Each wall is flat, endless, passes through zero and stands at right angles to its row. A trip goes straight from one point to another. Which walls does it cross, in order?

Walls:
(1): [16  8]
(2): [-65   3]
(3): [-26 -75]
(4): [-29 -57]
(5): [-68 -27]
(6): [-21  29]
Trips:
[-44  -2] to [ 50 -30] -> 6, 2, 5, 1
[-7 -8] to [-13 -17] -> none
[-36  33] to [ -4 -13] -> 4, 3, 6
[ 31 -34] to [-22  32] -> 4, 3, 6, 2, 5, 1
[ 15 -16] to [-14  11] -> 1, 5, 2, 6, 3, 4

Walls:
(1): [ 76  26  10 -44   9  39  63 -55  12  21  59]
(2): [17 29  4 41 -4 54 22 40 40 -5  7]
(3): [-36  43  79 -94 -34  19 -24 -21 -50 -11  -9]
(4): [ 13 -15 -21  47  35  73 -25  56 -51  19  29]
(5): [ 49 -37 -43   4 -35 -64 -15 -11  85  -9  -8]
(6): [ -17  -89  -66  -29   11  -70 -100   54  -35  -59   -8]
Trips:
[-12  25 -55  -5 -22  40 -72 -11   5  -9 -30] to [-77   8 100 -16   9 -68  -6  63  -3 -27  -9] -> 2, 5, 4
[ 28  -6 -45   0   2  -2 -38  -4  63   1  29] to [  21  -21   28   12    8  -98  -10   14 -101  -21   -3] -> 2, 1, 3, 5
[  8   9 -42  80   2 -23 -28  50 -11  73 -31] to [ 11 -34   4 -59  39  93  36   0 -33  18  22] -> 5, 6, 1, 3

Walls:
(1): [  3  18   0  -6  32 -46  -9 -23 -14  16  29  58  -8  18 -27  45  -9 -68
  72 -17 -71 -45  29  63  20 -20 -23  29 -16   0  -7 -21]
(2): [-48 -42 -62 -43  56 -22 -27  11  15  65  26  -2  58  24  65 -49  20 -57
  78  33  11 -14  22 -15  18 -14 -42 -25 -22 -25 -15 -35]
(3): [-38   5  19 -23  -1  -9  -1 -60  53  18   1 -29 -25  18 -75 -37  -7 -34
  17  35   8 -15  25  34 -30  95 -31 -15 -18  -6 -41  69]
(4): [ 68 -15  -3  13 -26  54  24  15 -24 -33 -36 -68 -41 -27  63 -28 -13  13
 -18 -11 -61 -43  76  12   2   1  19 -34 -18   9 -29  43]
(5): [-35  14 -26  40 -22 -39  15  27  -8  40 -24  -2   7 -89  38 -15 -25  14
 -82  26 -61 -15  37  17   3  27 -72  -1 -37  11  19 -38]
(6): [-16 -37 -50 -45 -39  24 -40 -52 -32  -5  81  39 -42  38  23 -18  12  32
  27 -29  27  17  23   0 -11 -29 -13  23  18  19 -86  16]
(7): [ 18 -11 -47 -38   1  -6 -58   5 -30  17  52  21 -19 -38 -30  32 -22 -33
  44 -56 -16 -27  38   7 -47 -23 -56 -10   0   9 -39  20]
(8): [  35    4   22  -18   43  -35   77   33   41  -30   69   30 -102    7
   46   32   44   14   12  -34   -4   55    3  -29    9   32   52  -53
    8  -39   23  -23]
(9): [ 57  32   5  32 -23  52 -20 -18  41   6 -63  -1  91  23   2 -68  -5  11
 -30   7  -6   7  14  51  -7  18  12  15  -9 -34 -26  77]
(10): [  -5  -33 -105   12  -50   -1  -26    4    1   52  -26   38   13   11
  -82  -25  -10  -36   27    7   17  -17   26  -17   23  -30   79    7
   42  -50   11   51]
(11): [ 87  15  39  77 -24  26 -57 -52  30 -68 -49  10 -12 -49  -7  -8  29 -87
  -5 -44 -11  -9  71  48  50  32  46  16  35   5  -1  24]
Trips:
[  9 -11  -8 -47  48  10 -23 -47  20 -46  53 -56  37 -28 -15 -17 -16  15
 -24  63  51 -44  28  16  40   6  16 -93 -28 -60  -2 -31] to [ 44 -15  33   4  -3  17 -58  41  22 -50 -33  11 -53  40   5 -80  18 -29
 -51 -29  40   8  -5   2  44 -57 -13  32  25  56 -43  29] -> 11, 6, 8, 2, 3
[  13   31  -40  -38   24    1  -13   49   16    5 -121  -73  -23  -27
  -80    8  -18   46   60  -46   21   23  -19  -32   68  -22   41   12
    1  -43   11   35] to [ 36  12 -16 -30 -36  10  12  42 -20  44 -38  82 -17 -40  24  34 -13 -26
  35 -75 -24  -9  10 -52  -2 -42  23 -39  -9  14 -10 -28] -> 7, 8, 9, 1, 2, 6, 5
[  12   24   35  -62  -81  -18   59   38   57  -48   63  -27  -69 -113
   88  -10   21  -37    9    2  -58  -18  -17  -87   27  -52   82   -4
   20   20  -62  -57] to [-64 -53 -44 -55 -16   5  11 -91  -4 -42 -25  -9 -19 -66   9  70 -15 -19
  45 -76  28 -18 -14   7 -21  -8  62 -40 -17  -7  55  -8] -> 7, 5, 10, 1, 4
[ 74  -9  -6   7  -4   6  47  57 -65 -18 -15 -71 -43 -19  45  46  -1 -34
  19  66  35 -12  12  28 -31 -35  26 -37  -3 -27  41  18] to [-15  31  37 -19 -11  33  28  38 -12 -52  39 -14  20 -22 -99 -26   2   3
   5  16 -63 -45  49  83  60  41 -29 -67  13 -36 -57   5] -> 7, 5, 1, 3, 9, 8
[ -7   4  18 -30  -8 -27   4 -31   9 -35 -38   8  48  77  25  53  -3   0
 -62  -6 -69  19  10 -48  60  18  -3  34  15 -65   0 -21] to [ 59 -13 -12 -18 -35  51 -15 -20  21  12  -2 -10 -46 -22 -34  36  -9 -10
  40   6 -45 -23 -19  -4  24  69  61   6  51 -16  27  51] -> 5, 10, 4, 3, 7
